Rows are points. The window is the flat piece filled in between its corners: a triangle in 3 columns, a solid with four corners in 4, and so on. A path goes straight from each point to the next, and from the last back to the first. List the points from which the path goes on through the window.

Window:
0: -0.09  0.39  0.11
1:  0.12  0.21  0.11
2: -0.40 -0.52 -0.07
Path:
(1): -0.04  0.36 -0.20
(2): -0.17  0.19  0.37
(3): 0.09 0.49 0.60
(4):  0.22  0.73 -0.17
(5): -0.24 -0.35 -0.28
(6): -0.46 -0.47  0.29
(7): -0.29 -0.28  0.44
(8): -0.14 -0.36 -0.20
(9): -0.10  0.15 -0.35
(10):  0.06 -0.01  0.39
(11): -0.10  0.46  0.48
(12):  0.00  0.20 -0.11
(13):  0.21  0.21 -0.13
(14): -0.11  0.11  0.43
(15):  0.07 -0.06  0.21
(16):  0.03  0.28 -0.33
Through the window after points: 1, 5, 9, 11, 13

Window:
0: -0.06  0.39 -0.16 -0.08
1:  0.04 -0.17  0.02 -0.66
2:  0.64 -0.12 -0.29  0.16
3:  0.04  0.11  0.14  0.43
Path:
(1):  0.22 -0.24 -0.22 -0.22
(2):  0.47  0.15  0.10 -0.28
(3):  0.40  0.10  0.16 -0.44
(4): -0.01 -0.13 -0.13 -0.41
(5):  0.10  0.10 -0.35  0.34
(6): 0.27 0.26 0.21 0.15
(7): -0.03  0.41  0.20 -0.15
(8): -0.31 -0.06 -0.33 -0.05
(9):  0.18 -0.30 -0.30  0.29
(10): 0.65 0.07 0.25 0.19
(11):  0.23  0.00 -0.01 -0.86
(12): -0.17 -0.31 -0.30 -0.52
Through the window after points: 1, 3

Window (6 x 6):
0: -0.57  0.19  0.37  0.12 -0.25 -0.16
1:  0.04  0.10 -0.02  0.42  0.08  0.19
2:  0.37  0.37 -0.14 -0.23  0.48  0.06
3: -0.34 -0.46  0.46  0.19  0.36 -0.10
4:  0.47  0.06 -0.23  0.00 -0.14  0.13
5: -0.93  0.24 -0.51  0.22 -0.05  0.05
Path:
(1): -0.41  0.47  0.14  0.47 -0.05 -0.56
(2): -0.13  0.30 -0.15  0.28  0.27 -0.41
(3): -0.01  0.18 -0.25 -0.12 -0.32  0.57
(4): -0.29 -0.21  0.33  0.12  0.29  0.27
(5): -0.12 -0.20  0.15  0.34  0.17 -0.29
(6): -0.14 -0.01 -0.14  0.29  0.29 -0.27
(7): -0.05  0.03  0.02 -0.01  0.04  0.61
(8): -0.02 -0.29 -0.05  0.14  0.32  0.69
(9):  0.11  0.15  0.02  0.16  0.12 -0.54
(10): -0.25  0.11 -0.01  0.22 -0.14 -0.55
(11): -0.58  0.17  0.43  0.07 -0.16  0.09
(12): -0.42  0.04  0.25 -0.05 -0.19  0.12
Through the window after points: 4, 10, 12

Window:
0: -0.16  0.25  0.01 -0.07  0.00 -0.41  0.06  0.35
1: -0.17 -0.18  0.20 -0.42 -0.33  0.11  0.40  0.15
2:  0.19 -0.20  0.04 -0.24  0.22  0.06  0.60  0.04
3: -0.13  0.60 -0.84 -0.45 -0.09 -0.75  0.01  0.06
4: -0.67  0.01 -0.17 -0.04 -0.07  0.28  0.33 -0.15
5: -0.13  0.13 -0.26  0.10 -0.33  0.14  0.33  0.12
6:  0.62 -0.61  0.60 -0.22  0.15 -0.54  0.00 -0.34
7: -0.03 -0.67 -0.30  0.16  0.15 -0.34  0.43  0.14
Path:
(1): -0.43  0.10 -0.19 -0.13 -0.03 -0.24  0.35 -0.12
(2):  0.10  0.04  0.35 -0.02 -0.28 -0.41  0.60 -0.08
(3): -0.03 -0.08 -0.11 -0.15  0.09 -0.14  0.01  0.13
(4):  0.07 -0.21 -0.31 -0.16 -0.05  0.24 -0.14  0.34
(5): -0.26  0.28 -0.04 -0.20 -0.21 -0.21  0.51 -0.06
(6): -0.35  0.27 -0.21 -0.10 -0.05 -0.34  0.60 -0.03
(7): -0.07  0.02 -0.56 -0.36 -0.05 -0.15 -0.35  0.05
(8): -0.26 -0.10 -0.42 -0.29  0.12 -0.12 -0.42  0.40
(9):  0.10 -0.09 -0.35 -0.03 -0.06 -0.62  0.81 -0.17
(10): -0.18  0.06  0.12 -0.14 -0.07 -0.42  0.41  0.05
(11): -0.07 -0.03 -0.08 -0.20 -0.04  0.06  0.05  0.26
(12): -0.27  0.22 -0.70 -0.26 -0.19  0.50 -0.14  0.18
Through the window after points: 2, 6, 8, 10, 12

Window (9 x 9):
0: -0.03  0.29  0.11  0.25 -0.02 -0.71 -0.45 -0.08  0.07
1: -0.11  0.09  0.33  0.21  0.64  0.06  0.01  0.36  0.07
2:  0.19  0.67  0.25  0.44 -0.03 -0.19 -0.27  0.01  0.04
3: -0.50  0.00 -0.02  0.21  0.76  0.46  0.32 -0.11 -0.10
4:  0.57  0.21 -0.20  0.20  0.05  0.18  0.05  0.13 -0.03
5: -0.47  0.00 -0.11 -0.50 -0.58  0.30  0.06 -0.38  0.20
6:  0.65 -0.11  0.43  0.26  0.17  0.51  0.27 -0.28 -0.03
7: -0.47 -0.72  0.43  0.26 -0.26  0.20 -0.09  0.24 -0.41
8: -0.19  0.21 -0.47  0.38  0.50  0.13  0.75  0.36  0.42
Path:
(1): -0.18  0.10 -0.28  0.45  0.13  0.15 -0.08  0.15  0.39
(2):  0.00  0.32  0.04  0.06  0.47 -0.39  0.71  0.13 -0.06
(3): -0.24 -0.08 -0.02 -0.02  0.16  0.12  0.49 -0.11 -0.16
(4):  0.17 -0.16  0.03  0.21  0.12  0.50 -0.27  0.10  0.30
(5): -0.17 -0.05  0.25  0.26  0.26  0.28 -0.01 -0.03  0.24
(6): -0.19  0.09  0.20  0.09  0.44  0.02  0.29  0.05 -0.15
(7):  0.13  0.24  0.05 -0.09  0.21 -0.14  0.37  0.10 -0.20
(8):  0.20  0.19  0.02  0.32  0.26  0.27  0.03 -0.09  0.31
Through the window after points: 1

Window:
0: -0.22  1.05 -0.17 -0.16 -0.20 -0.10 -0.47  0.47  0.04  0.24  0.22
1: -0.12  0.46 -0.75  0.44 -0.01 -0.15 -0.56  0.00 -0.21 -0.17 -0.24
2:  0.06  0.36  0.27 -0.18 -0.23 -0.28  0.55  0.29 -0.52 -0.52  0.00
3:  0.23  0.35  0.42  0.39 -0.01 -0.09  0.03  0.48 -0.11 -0.23  0.28
4:  0.26  0.98 -0.12 -0.35  0.50 -0.06 -0.24  0.00 -0.38  0.28  0.31
5: -0.11 -0.62  0.17 -0.34  0.03 -0.30 -0.24 -0.15  0.29  0.03 -0.07
6: -0.26  0.13 -0.52  0.31 -0.22  0.47 -0.12 -0.03 -0.08 -0.18 -0.02
7: -1.00  0.23 -0.49  0.23  0.25 -0.46 -0.11  0.19  0.12  0.02  0.22
8:  0.36 -0.01 -0.13  0.03  0.24  0.27 -0.14  0.39 -0.05  0.78 -0.01
9:  0.13  0.55 -0.33 -0.15 -0.29 -0.20  0.17 -0.20 -0.15  0.86  0.28
10:  0.61  0.34 -0.05 -0.40 -0.52 -0.24  0.28 -0.10  0.64  0.17 -0.25
Path:
(1): -0.13  0.34 -0.14  0.29 -0.05  0.17 -0.15 -0.03 -0.17  0.20 -0.32
(2): -0.16  0.14 -0.66  0.12 -0.23  0.18 -0.10  0.12 -0.02 -0.41  0.34
(3):  0.27  0.22 -0.38 -0.23 -0.07 -0.16 -0.06  0.34  0.13  0.02  0.31
(4): -0.10  0.44  0.01  0.15  0.12  0.18 -0.06  0.04 -0.30  0.28 -0.12
(5): -0.21  0.68 -0.05 -0.09 -0.19 -0.22 -0.19  0.01 -0.04  0.04 -0.16
(6): -0.05  0.37 -0.29 -0.07 -0.15 -0.16  0.03  0.24  0.12 -0.16  0.35
(7):  0.15  0.06 -0.50 -0.06 -0.20 -0.54  0.12  0.70 -0.31 -0.35  0.37
(8): -0.02  0.76  0.52 -0.06  0.13  0.24 -0.13 -0.09  0.14  0.01 -0.27
(9): -0.22  0.35  0.45  0.46  0.30  0.00  0.28  0.21 -0.32 -0.09 -0.28
(10):  0.11  0.35 -0.07 -0.04 -0.19 -0.20  0.00  0.29 -0.07 -0.14  0.31
(11):  0.31  0.33 -0.01  0.15 -0.16 -0.07  0.03  0.38 -0.07 -0.01  0.35
(12):  0.04  0.42  0.25  0.13 -0.02 -0.16  0.00  0.15  0.03  0.02 -0.01
(13):  0.18  0.59  0.28  0.20 -0.16  0.12  0.06  0.02  0.06  0.22 -0.37
(14):  0.19  0.06 -0.45 -0.20 -0.11 -0.07 -0.06  0.36 -0.40 -0.26  0.48
(15):  0.04  0.19 -0.37 -0.06 -0.11 -0.16 -0.14  0.29  0.15  0.20  0.19
(16): -0.17  0.50  0.12  0.30 -0.15 -0.10  0.24 -0.30 -0.12  0.21 -0.43
Through the window after points: 1, 3, 9, 11

Window, 11 rows:
0:  0.66  0.29 -0.16 -0.31  0.16  0.27  0.20  0.22 -0.22 -0.19 -0.62
1: -0.34  0.52 -0.42 -0.64  0.65  0.62  0.07 -0.31  0.29  0.05  0.20
2: -0.34 -0.21 -0.11  0.25  0.00  0.57  0.06  0.72 -0.58  0.28 -0.11
3:  0.18 -0.14  0.04  0.56  0.14 -0.09 -0.28  0.00  0.00 -0.31 -0.21
4:  0.03 -0.56  0.16 -0.31  0.18 -0.04 -0.37  0.26 -0.23  0.85 -0.14
5:  0.27 -0.29 -0.24 -0.27 -0.79  0.03 -0.03 -0.01  0.00  0.23 -0.14
6:  0.04 -0.06  0.33 -0.31  0.34 -0.39  0.27 -0.21  0.06 -0.37 -0.14
7:  0.16  0.12  0.45  0.31 -0.43 -0.53  0.19  0.13  0.77 -0.31 -0.57
8:  0.67  0.12  0.69  0.42 -0.23 -0.37 -0.17 -0.72  0.12  0.25 -0.04
9:  0.42 -0.49 -0.02 -0.08  0.08 -0.12  0.12  0.05  0.00  0.72  0.23
10: -0.06 -0.15 -0.20 -0.10  0.51 -0.57  0.17  0.17 -0.51  0.40 -0.39
Path:
(1):  0.02  0.01  0.12 -0.01  0.01 -0.12 -0.09  0.13  0.06  0.19  0.16
(2): -0.02 -0.41  0.01  0.15  0.17 -0.24  0.10 -0.23 -0.06  0.19 -0.31
(3):  0.26 -0.12 -0.08  0.20  0.08 -0.01  0.25 -0.25 -0.03  0.06 -0.33
(4):  0.24  0.51  0.34 -0.28 -0.20 -0.14 -0.15  0.35  0.06 -0.25  0.03
(5): -0.07  0.44  0.03 -0.29  0.08 -0.45 -0.19  0.45 -0.32 -0.09  0.23
(6):  0.26 -0.24  0.04  0.31  0.12  0.21  0.02 -0.10  0.04 -0.04 -0.39
(7):  0.15 -0.32  0.17  0.25  0.21 -0.14  0.16 -0.28  0.17  0.09 -0.31
(8):  0.24  0.18  0.15 -0.22  0.05 -0.26 -0.19  0.16 -0.21 -0.24  0.11
(9):  0.15  0.02  0.02  0.02 -0.12 -0.19 -0.18  0.25  0.01  0.25  0.28
(10):  0.04 -0.19  0.10 -0.45  0.46  0.28  0.50 -0.31 -0.11  0.27 -0.76
(11): -0.07 -0.08  0.14  0.11 -0.05 -0.06  0.25 -0.05  0.24  0.01 -0.38
(12):  0.49  0.29  0.21 -0.29  0.03 -0.48 -0.16  0.15  0.41 -0.20  0.06
(13):  0.52  0.29  0.30 -0.05 -0.14 -0.50 -0.33  0.25  0.40  0.09  0.18
(14): -0.01 -0.14  0.39  0.43 -0.33 -0.23  0.42 -0.26  0.41 -0.21 -0.80
(15):  0.11 -0.28 -0.07  0.02  0.21  0.26  0.16 -0.09 -0.08  0.43 -0.37
(16):  0.15 -0.02 -0.02 -0.04 -0.20  0.02 -0.03  0.64 -0.34  0.04  0.11
Through the window after points: 5, 7, 11, 13, 15

Window (12 x 12):
0: -0.05 -0.66  0.30 -0.57 -0.50 -0.16 -0.24  0.14  0.15  0.11 -0.31  0.19
1: -0.02 -0.64  0.28 -0.29 -0.08 -0.46  0.37  0.13  0.53  0.27 -0.52  0.15
2:  0.33  0.01 -0.50  0.56 -0.21  0.15 -0.13  0.23  0.09 -0.13  0.45 -0.23
3: -0.31  0.20  0.03  0.27 -0.12  0.20 -0.05  0.02 -0.05 -0.05 -0.18  0.47
4:  0.28  0.17 -0.05  0.86  0.36 -0.03 -0.50  0.00 -0.30 -0.60  0.07 -0.47
5: -0.08 -0.53  0.08  0.75  0.03  0.22 -0.16  0.21  0.18 -0.37  0.69 -0.43
6: -0.13 -0.32  0.56 -0.72 -0.63 -0.29  0.61  0.19  0.03 -0.08 -0.46  0.14
7:  0.11 -0.02  0.37 -0.01 -0.08 -0.36  0.08  0.17 -0.44  0.22  0.00  0.50
8:  0.00 -0.16  0.03  0.18 -0.06  0.03  0.08 -0.45 -0.32  0.23 -0.11 -0.08
9: -0.15 -0.40  0.20 -0.78  0.18 -0.15  0.20  0.16  0.26  0.07 -0.06 -0.05
10:  0.29 -0.03  0.33  0.08  0.02  0.41  0.13  0.20 -0.38  0.27 -0.48  0.30
11: -0.32 -0.06 -0.10  0.14 -0.21 -0.01  0.12  0.47 -0.79  0.19 -0.47  0.27
Path:
(1):  0.09 -0.04  0.58 -0.08 -0.34 -0.27 -0.20  0.76 -0.12  0.19 -0.37 -0.39
(2): -0.05 -0.52 -0.03 -0.21  0.10  0.02  0.26 -0.21  0.06 -0.04  0.05  0.11
(3):  0.13 -0.27  0.00  0.11 -0.11  0.06  0.12  0.16 -0.13 -0.14 -0.02  0.11
(4): -0.15 -0.03  0.23  0.19 -0.07  0.12 -0.20  0.14  0.22  0.28 -0.02 -0.11
(5): -0.14 -0.13  0.13  0.33 -0.22 -0.02  0.04  0.21 -0.04  0.19 -0.05 -0.17
(6):  0.46 -0.45  0.04  0.20 -0.11  0.10 -0.07 -0.24 -0.22 -0.67  0.01  0.53
(7):  0.00 -0.51 -0.04 -0.05  0.04 -0.11  0.03 -0.02  0.02 -0.41 -0.21  0.32
(8):  0.27  0.24  0.51  0.14 -0.31  0.04  0.12  0.16  0.10  0.41  0.21 -0.61
Through the window after points: 3

Window (14 x 14):
0:  0.12 -0.53  0.44 -0.01  0.22  0.36  0.00 -0.22 -0.05  0.08 -0.49 -0.22  0.20  0.02
1: -0.15 -0.01  0.78 -0.33  0.20 -0.16  0.21  0.50  0.34  0.68  0.10  0.01 -0.23  0.12
2: -0.42  0.14  0.03 -0.22 -0.54 -0.20 -0.28 -0.27  0.05  0.07 -0.39  0.61 -0.89 -0.05
3:  0.32 -0.02 -0.77 -0.11 -0.24 -0.30  0.22  0.27  0.07  0.02 -0.21 -0.14 -0.56 -0.32
4: -0.42  0.19  0.07  0.23  0.23  0.21  0.37 -0.36 -0.15 -0.12  0.23 -0.06  0.26  0.37
5: -0.21  0.15  0.34  0.20 -0.21  0.68 -0.11 -0.05 -0.60 -0.64  0.20 -0.44  0.08 -0.07
6:  0.80  0.15  0.66  0.05 -0.21 -0.22  0.11  0.02 -0.15 -0.32  0.03  0.28 -0.05 -0.08
7:  0.80  0.00  0.03 -0.12  0.45 -0.49 -0.55  0.35  0.09  0.07  0.03 -0.15  0.15 -0.03
8:  0.33 -0.36  0.06  0.15  0.40  0.57 -0.83 -0.46 -0.57 -0.08  0.85  0.18 -0.44 -0.09
9: -0.20 -0.10 -0.15  0.15 -0.77  0.12  0.30  0.44  0.30  0.01 -0.34 -0.08  0.38  0.02
10: -0.40  0.32  0.09 -0.34  0.35  0.86 -0.24 -0.08  0.41 -0.16  0.37  0.12 -0.42  0.39
11:  0.27  0.17 -0.57 -0.42 -0.34  0.07 -0.18  0.36 -0.52 -0.13  0.19  0.27 -0.14  0.26
12: -0.07 -0.33 -0.26 -0.46 -0.16 -0.44  0.16  0.30  0.44 -0.14 -0.01 -0.05 -0.16  0.19
13:  0.16 -0.12 -0.14 -0.14 -0.25  0.06  0.02 -0.80 -0.20  0.40  0.26 -0.72 -0.15 -0.38
Path:
(1):  0.02  0.10 -0.10 -0.26  0.06  0.03  0.09 -0.09 -0.19 -0.18  0.09  0.10  0.02 -0.30
(2):  0.28 -0.11 -0.05  0.17 -0.21  0.00 -0.06  0.05  0.04  0.03  0.05 -0.27 -0.38  0.19
(3):  0.35  0.00  0.00  0.13 -0.18  0.10 -0.02 -0.02 -0.11 -0.21  0.10 -0.14 -0.20  0.29
(4):  0.02 -0.25 -0.11 -0.32 -0.07 -0.06 -0.13 -0.10 -0.03 -0.09 -0.03  0.17 -0.03 -0.48
(5): -0.28 -0.08 -0.21 -0.34 -0.21  0.22  0.21  0.28 -0.05 -0.05 -0.12  0.13  0.28 -0.38
(6):  0.32 -0.09 -0.06  0.20 -0.36 -0.11 -0.06  0.10  0.15  0.01 -0.08 -0.20 -0.29  0.38
(7):  0.10 -0.19 -0.05  0.35 -0.38 -0.12  0.10 -0.06 -0.15  0.24 -0.07 -0.33 -0.52  0.41
(8):  0.08 -0.10  0.12 -0.33  0.00  0.08 -0.23  0.10 -0.09 -0.18  0.14  0.29  0.15 -0.38
Through the window after points: 1, 5

Window, 14 rows:
0:  0.12  0.53  0.05  0.43 -0.42 -0.04 -0.04 -0.27  0.15 -0.09 -0.39 -0.44  0.78 -0.66
1:  0.66 -0.32 -0.21  0.23  0.11  0.25  0.26 -0.45  0.21  0.13 -0.45 -0.20  0.22 -0.03
2:  0.14  0.51 -0.43 -0.42 -0.20  0.07 -0.39  0.56 -0.43 -0.09 -0.62  0.07  0.20  0.23
3:  0.39 -0.04  0.44  0.12 -0.01  0.34 -0.55 -0.56 -0.31  0.57  0.28  0.21 -0.14  0.38
4: -0.60 -0.13 -0.23 -0.41 -0.13  0.00 -0.17  0.91 -0.24  0.37  0.28 -0.22 -0.03 -0.09
5: -0.48  0.31  0.11 -0.19  0.51  0.16 -0.13  0.00 -0.29 -0.08 -0.27  0.16  0.70  0.02
6: -0.54 -0.24 -0.16  0.72  0.30 -0.41 -0.53 -0.13  0.55  0.56  0.32 -0.21  0.07  0.18
7:  0.14  0.24 -0.56  0.33 -0.12 -0.02 -0.06 -0.11 -0.12 -0.01  0.28  0.11  0.07  0.04
8: -0.03  0.12 -0.02 -0.35 -0.33 -0.33  0.30 -0.37  0.70 -0.18 -0.14 -0.04  0.00 -0.16
9:  0.88  0.38 -0.10 -0.31  0.27  0.06  0.13  0.18 -0.39  0.14 -0.15 -0.16  0.42 -0.34
10:  0.15  0.48  0.05 -0.14  0.38  0.60 -0.18  0.30 -0.23  0.36  0.20 -0.10  0.20  0.30
11: -0.07  0.34 -0.32  0.06 -0.52  0.07 -0.72 -0.21  0.31 -0.22  0.14 -0.01 -0.30 -0.74
12: -0.45  0.18  0.20 -0.17 -0.27 -0.20 -0.44 -0.52  0.37 -0.62  0.30 -0.50  0.10 -0.25
13: -0.17  0.29  0.11  0.22  0.35 -0.14  0.30  0.13 -0.02 -0.30 -0.12 -0.19 -0.03 -0.18
Path:
(1): -0.07  0.17 -0.17 -0.25  0.30 -0.27 -0.27 -0.51 -0.13  0.91 -0.07 -0.35  0.04 -0.02
(2):  0.16  0.03  0.09  0.26  0.04  0.14 -0.22 -0.04  0.03  0.02  0.11  0.04  0.13  0.06
(3):  0.13  0.23  0.08  0.31  0.01  0.23 -0.35  0.43  0.29 -0.05  0.25 -0.09  0.73  0.11
(4): -0.11  0.17 -0.20  0.09  0.00 -0.06 -0.26 -0.24 -0.15  0.16 -0.16 -0.19 -0.03 -0.24
(5): -0.07  0.41 -0.28 -0.06 -0.02 -0.09 -0.09 -0.10 -0.25  0.26 -0.22 -0.35  0.20 -0.08
(6):  0.33  0.02  0.02  0.10  0.05  0.34 -0.46  0.41  0.08 -0.35 -0.01  0.36  0.31 -0.12
(7):  0.35 -0.11  0.12  0.08 -0.06  0.27 -0.27  0.44  0.00 -0.12 -0.15  0.13  0.24  0.07
(8): -0.02  0.28 -0.07 -0.06  0.05  0.11 -0.28 -0.26 -0.09  0.29  0.10 -0.14  0.12  0.04
(9): -0.18  0.34 -0.24  0.01  0.00  0.04 -0.21  0.00 -0.19  0.22  0.10 -0.25  0.12 -0.14
(10): -0.02  0.10  0.01 -0.10 -0.05  0.15 -0.39  0.35 -0.04 -0.13 -0.15  0.01  0.23 -0.08
(11): -0.02 -0.11  0.10  0.16 -0.10  0.17 -0.06  0.27  0.03 -0.25 -0.20  0.12  0.37  0.00
(12): -0.30  0.64 -0.19 -0.30  0.58 -0.10 -0.03 -0.50 -0.15  0.22 -0.06 -0.18  0.27 -0.15
(13): -0.40  0.00  0.00 -0.54  0.33 -0.19  0.10 -0.44 -0.22  0.55  0.02 -0.51  0.25 -0.15
(14):  0.08  0.28  0.05  0.49 -0.34  0.12 -0.53  0.43  0.43 -0.66 -0.05  0.07  0.09 -0.10
(15): -0.09 -0.35  0.28  0.05 -0.40  0.08 -0.33  0.40  0.46 -0.17  0.32  0.03  0.55  0.15
(16):  0.23  0.66 -0.69  0.06  0.09 -0.07  0.07 -0.66 -0.15  0.09 -0.27 -0.11 -0.39 -0.45
Through the window after points: 1, 11, 15

Window (14 x 14):
0:  0.17 -0.48 -0.44  0.23 -0.13  0.28  0.07 -0.18  0.64 -0.65  0.01  0.26  0.50  0.21
1: -0.27  0.46  0.28 -0.41  0.05  0.25  0.06 -0.20 -0.28  0.00  0.17  0.21 -0.16  0.51
2: -0.32 -0.16  0.09 -0.03  0.00 -0.41 -0.06 -0.35 -0.03  0.26 -0.44 -0.18 -0.08  0.20
3: -0.06  0.49  0.04 -0.43 -0.41  0.58  0.06  0.35  0.36  0.26  0.18  0.25  0.43  0.60
4: -0.12 -0.36 -0.64 -0.16  0.42  0.14  0.05 -0.15  0.68 -0.26 -0.10  0.24  0.48 -0.22
5: -0.11 -0.36 -0.22  0.05 -0.09 -0.32 -0.02 -0.20 -0.53  0.24  0.26  0.23  0.27 -0.10
6:  0.43  0.62 -0.13 -0.51 -0.31  0.41  0.21 -0.10 -0.15  0.10 -0.15  0.26  0.24  0.37
7:  0.28  0.40  0.15 -0.19  0.09 -0.31 -0.21 -0.34 -0.09  0.33  0.37 -0.14 -0.06  0.16
8: -0.12 -0.25 -0.31  0.34  0.00 -0.09 -0.13 -0.02  0.30 -0.08 -0.10  0.36 -0.16 -0.41
9:  0.35  0.07  0.07 -0.47 -0.01  0.60 -0.13  0.60  0.19 -0.30 -0.14  0.36  0.49  0.51
10: -0.04  0.20 -0.01  0.03  0.06 -0.48  0.48 -0.03 -0.25  0.07  0.18 -0.24 -0.04 -0.04
11: -0.02 -0.78 -0.20  0.40  0.28  0.16  0.21 -0.35  0.08  0.15 -0.04 -0.18  0.00 -0.31
12:  0.34  0.40 -0.02 -0.01  0.17  0.44  0.19  0.15  0.41 -0.03 -0.06  0.73  0.73  0.54
13: -0.24 -0.30  0.00  0.30  0.10 -0.02 -0.03 -0.43  0.21 -0.26 -0.14 -0.14  0.45 -0.60
Path:
(1):  0.42 -0.28  0.49 -0.87  0.15  0.22 -0.06 -0.30 -0.13  0.37 -0.26  0.71  0.12  0.28
(2): -0.25  0.27 -0.57  0.49  0.00  0.05  0.20  0.08  0.26 -0.20  0.15 -0.25  0.33 -0.09
(3):  0.36  0.44 -0.44  0.35  0.08  0.11 -0.39  0.18 -0.15  0.36 -0.21 -0.14 -0.02  0.32
(4): -0.07 -0.12  0.16 -0.38 -0.03  0.09  0.20 -0.23  0.24 -0.24  0.19  0.32  0.28  0.03
(5):  0.22 -0.28  0.24 -0.23  0.06  0.01  0.18  0.02  0.32 -0.14  0.08  0.56  0.28 -0.23
(6): -0.11  0.26 -0.51  0.07  0.05  0.10 -0.08 -0.24  0.03  0.07 -0.10 -0.17  0.15  0.18
(7):  0.03  0.67 -0.46  0.00 -0.42  0.22 -0.24  0.02 -0.28  0.29  0.07 -0.23  0.18  0.29
(8): -0.06 -0.44  0.19 -0.19  0.26  0.14  0.33 -0.08  0.47 -0.19 -0.20  0.53  0.28  0.13
(9): -0.16 -0.32  0.12 -0.47 -0.03 -0.28  0.41  0.00  0.34 -0.41  0.16  0.50  0.43 -0.26
(10):  0.23  0.24 -0.30  0.45  0.12  0.52 -0.33 -0.24 -0.18  0.32  0.00 -0.20  0.00  0.28
(11): -0.34 -0.09 -0.30  0.56  0.03  0.17 -0.21  0.01  0.17 -0.01 -0.02  0.38  0.32  0.33
(12):  0.48  0.21  0.06 -0.56 -0.03  0.15  0.31  0.05  0.36  0.00 -0.03  0.30  0.12 -0.21
Through the window after points: 3, 5, 11
